Each row is a point. The last column is the point's height on a tilted bowl or saddle (a function of degree 2), plus a little noise. Along how many of its main directions does it bend up, bend down or stay straight?
In the rows, 128 means zero.

Points (11 x 3):
[[146 171 129]
 [147 127 139]
 [138 159 130]
 [176  93 208]
 [128 173 134]
 [128 101 136]
 [102 100 138]
 [ 85  98 152]
 [160 139 147]
 [108 123 138]
 [140 129 135]]
Directions: 1 up, 0 down, 1 straight

Points (16 x 4):
[[147 131 102 122]
 [115  74  55  58]
 [129 177  95 104]
 [157 115 100 114]
 [139 155 123 116]
 [ 79 112 153 107]
 [176 119 153  79]
 [177 137 126  93]
 [162 148 115 109]
 [132 150 149 115]
 [114 124 188 122]
 [157 122 155 103]
 [127 134 130 123]
 [148 125 148 113]
 [117 121 123 122]
 [109 146 118 116]]
Directions: 0 up, 2 down, 1 straight

Points, 22 rows:
[[123 151 157 175 141]
 [108 142  84 161 154]
 [ 98 126 139 121 130]
 [117 154 141 106 136]
 [147 108 122 141 132]
 [150 133 165 101 163]
 [158  82 160 104 184]
 [114 106  71 130 161]
 [146 183 111 108 157]
 [164 143 156 159 159]
 [151 127 151 117 144]
 [154 132 116 117 137]
 [147 103 164  93 171]
 [120 138 122  77 148]
 [114  96 137 113 133]
 [141  91 126 135 136]
 [140  97  90 141 147]
 [109  76 126 106 148]
 [128 150 123  68 161]
 [128 129 145 105 132]
 [108 185 172 173 177]
 [ 82 125 165 136 152]]
Directions: 4 up, 0 down, 0 straight

Points (27 x 5):
[[158 144 116 116 137]
 [161 151 100 178 167]
 [ 96 145 102 152 145]
 [131 118 103 139 129]
 [183 150 144 123 159]
 [144  80  76 153 171]
 [110 170 102 132 148]
 [121 100 132 151 136]
 [133 160 120 142 136]
 [160 155 147  92 155]
 [ 96 150 122 130 134]
 [136 141 146 123 128]
 [148  91  96 140 146]
 [127 164 105 108 142]
 [153 141 110 154 139]
 [137 168 130 182 168]
 [189 119 159 140 169]
 [142 147  91 141 142]
 [114 133 151 151 135]
 [117 131 121 134 124]
 [144 112 130 154 134]
 [ 56 130 169 184 212]
 [184 145 130 125 156]
 [158 143 148 127 139]
 [119 136  83  94 148]
 [118 139 147  74 149]
 [ 77 100 131 116 148]]
Directions: 4 up, 0 down, 0 straight

Points, 42 rows:
[[127 113 134 111  98  95 137]
 [124 153 139 115  99 133 136]
 [166 152 102 143 119 106 153]
 [ 95 119 110 110 101 125 141]
 [110 117 126 161 137 135 142]
 [146  95 141  89 133 117 154]
 [122 126  90 119 139 110 148]
 [133 151  81  79 145 120 172]
 [117  78 165 127 143  91 152]
 [146 115 105 154 163 106 144]
 [152 113  90 139 145 117 151]
 [ 90  90 155  91  99 102 154]
 [125 145 107 176 139 130 150]
 [122 170  74  74 145 126 185]
 [138 135 113 162 100  74 161]
 [135 169 127 127  82 113 135]
 [ 90 149  93 130 118 155 161]
 [151 134 166 142 200 117 117]
 [115 151 150 205 153 117 156]
 [ 86 128 148 141 126  55 177]
 [131 172 110 118 137  87 155]
 [136 129 114 135  93 130 135]
 [109 166 181 123 103 157 165]
 [ 87 106 129 132 138  90 153]
 [103 117 113 157 134 149 149]
 [116 157 127 151  99 123 143]
 [ 95 125 176 149 122  95 154]
 [107  96 129 167 157 163 149]
 [164  98 150 133 120 170 168]
 [173 121 110 169 179 154 154]
 [140 139 130 111 149 121 140]
 [ 96 108 136 161 119 123 149]
 [115  94 150 118 155 100 142]
 [145 134 131 110 114 144 141]
 [ 77  96 160  92 171 138 163]
 [ 96 121 105 100 125 130 151]
 [186 151 158 138 155 138 159]
 [140 144 188 106  99 155 162]
 [169 131 140 163 178 155 143]
 [167 131 187 112 131 142 162]
 [117 128 130 178 104  82 165]
 [107 124  97 149 150 115 146]]
Directions: 5 up, 1 down, 0 straight

Points (74 x 9):
[[137 101 149 111 128 105 132 125 141]
 [196 127 180 112 106 126 130 147 113]
 [117 136 134 152 132  95 140 122 128]
 [129 132 118 114 153 126 151 160 120]
 [152 157 134 149 113 130 175 183  86]
 [105 128 122 152 142 105 109 129 123]
 [127 179 106 108 155 135 110  84  90]
 [ 99 146 114 147 129 159  94 118 109]
 [150  71 138 172 112 115  97 142 115]
 [105  76 164 147 121 151 109 102 116]
 [181 108 131 138 114 170 108 101 118]
 [153 123 116 154 120  98 109 123 131]
 [112 116 100 123 137 127 153 143 130]
 [142 110 152 133 186  84 144 117 111]
 [136 135 140 136  79 130  99 139 105]
 [167 107 125 123 112 151  97 141 126]
 [137 143  89  90 116 113 138 121 131]
 [166 184 113 161 125 104  95 114  82]
 [153 103  67 168 131 121 131 136 142]
 [126 123 114 151 139 115 108 150 129]
 [162  99 129 107 122 150 152 124 137]
 [137 133 103 131  99 133 134 179 104]
 [188 126  95 110 143 138 158  94 113]
 [ 83  92 137 117 119 131 154 117 118]
 [ 78  65 129 119 205 129 126 107  57]
 [153 130 143  98  95 151 178 134 116]
 [144 117 155 145  76 120 138 116 116]
 [145 117 131 143 147 126 138  94 143]
 [ 93  71 115 111 139 119 146 121 107]
 [160  98  62 114 109 155 161 168  99]
 [118 133 138 109 125  91 151 168 101]
 [114 120 111 198 134  92 115  80  87]
 [188 175 140  73 182  96 106 116  65]
 [121 138 141 132 141  84 121 135 119]
 [106 147 131 153 146 115 173 119 125]
 [110 146 135 114 107 119 145 134 127]
 [150  87 126 131 178 125 105 135 116]
 [136 175 143 138  84  55 121 143  35]
 [ 89 120 110 137 131 137  84 114 113]
 [160 126 207 161 158  94 118  81 120]
 [123 122 128  83 122 121 182 126 126]
 [174 114 126 123  92  93 106 111 114]
 [166  97 135 101  75 103 133 100 102]
 [149 167 118 136 114 118 136 169 101]
 [119  99 118 140  57 161 123 103  66]
 [103 169 130 102 112  77  87 151  82]
 [157 133 151  95 141 130 129 148 133]
 [112 132 116 162 156 100 116 110 116]
 [159 114 115 127 144 137 102 116 138]
 [157 147 150 125 148 188  76 122  94]
 [104 100 150 104 117 131 179 114 129]
 [142 166 107 133 112 146 138  83 100]
 [168 140 129 111  94  93 162 149 104]
 [182  91 132 131 100  98 142 126 125]
 [124 178 102 127 123 128 108 141 109]
 [165  62 155 143  66 141 137  87  77]
 [101 126 149 177 138 116 123  98 123]
 [117 128  85 150  99 113  93  95 103]
 [167 163 166 180 105 132  93 147  88]
 [192  91 126 125 159  77 125 139  99]
 [181 123 112 141  84  87 167 134 107]
 [156 124 116  73 142 146  81 123 122]
 [126  98 107  82 156  87 156 101 104]
 [174 130 131 110 114 101 140 126 132]
 [162 110 118 115 182 102 120 100 107]
 [140 104  95 136 106 120 101 101 125]
 [142  94 143 139 117 130 144 134 144]
 [112  89 150 135 124  81 147 129 114]
 [143  80 114 139 139 109 100 126 128]
 [126 128 118 141 131 143  93 123 132]
 [104 108  78  89 100 133  68 153 102]
 [155 141  91 129 159 109  96 143 115]
 [ 74 157 148 177 122 122 163 101  93]
 [ 95 147 108 117 166 130 113 169  92]]
Directions: 0 up, 6 down, 2 straight

Points:
[[109 190 177  98 121 118 150 196 169]
 [144 148 127 169 144  82 148 141  93]
 [118 125  70 127 183 169 158 144 120]
 [107 133 181 110 138 158 176 159 157]
 [101 109 136  91 133 121 122 171 145]
 [104  93 188 132 124 145 133 115 158]
 [150 158 125 152 177 103 151 117 113]
 [165 170  92  86 114 121  94 130 144]
 [187 146 120 159  83 154  88 120  92]
 [ 99 185 132 116 187  88 120 133 109]
 [115 143 142 116 164 166  93 171 105]
 [144 145  85 124 174 124 142 141 138]
 [129 118 105 121 153  75 140 120 112]
 [140 106 107  93 137 133 142 162 138]
 [ 89 144 129 125 141 102 127 161 136]
 [132 127  91 114 119 143 116 106 134]
 [123 104 136 155 111 126  87 152 113]
 [149 113 119 100 140  76 123  83  97]
 [194 141  84 124 132 130 128  74 154]
 [ 94 117  70 112 118 161 153 143 168]
 [123 111 137 151  75 137 108 120 120]
 [120  87 105 136 120 130 116  94 114]
 [157  93 160  88  77 112 108 165  79]
 [116 131 149  45 153 100  93 152 126]
 [136 121 133  61  99 101 144 183 124]
 [149 151 157 106  89 128 104 121 134]
 [135 142 122  95 122 156 153 129 119]
 [155  74 149 149 133 128 105 157 111]
 [148 145 185 101 110 149 145 140 135]
 [159 137  63 142 135 116 130 151 142]
 [149  90 119 124 132 120  77 106 118]
 [115  93 111 122 102 132 160 130 122]
 [138 118  96 174  87 106 174 138  86]
 [134 130  91 132 130 115 146 137 132]
 [ 53 144 138 139 148 134 153  95 168]
 [142 161 117 139  95 145 148 115 118]
 [102 163 111 130 156 140 124 107 118]
 [158 118  94 146  60 136 113 116  90]
 [164 114 157 131 154 150 167 112  84]
 [158  96 135 132 132 110 117 131 101]
 [137 147 122 131  92  71 173 142 133]
 [164 138 161 147 104  94 144 135  89]
 [101 129 138 141 103 169  95 192 118]
 [184  86  88 170 139  94 125 151  77]
 [114 100 126  95 107 112 131 150 125]
 [127 186 134 153 133 132 119 132 112]
 [128 131  70 112 113 132 108 154 129]
 [126 128 155 162 137 121 138 113 101]
 [114 148 147  99 104 123 120 145 140]
 [121 110 120 110 133 127 119 128 124]
 [ 94 106  95 120 116 171 118 114 159]
 [147 160 115 121 139 155 119 146 113]
 [131 186 167 121 112 111  95 108 174]
 [157 169 129  98 150 135 115 127 148]
 [160 143 173 142 164 129 147 145 127]
 [139 136 140 133 146 153 170 146 111]
 [134 166 152  87 127  94 173 130 191]
 [128  95 114 101 143 141 128 111 114]
 [114 127 114 123 146 134  92 138 118]
 [120 132 118 125  80 135 166  95 127]
 [114  83 159 110  66 121  87 109 127]
 [156 138 129 111  78 153  59 200  48]
 [152 122 179 153 102 159 143 146  74]
 [107 137 136 127 109 136 102 135 139]]
Directions: 4 up, 4 down, 0 straight
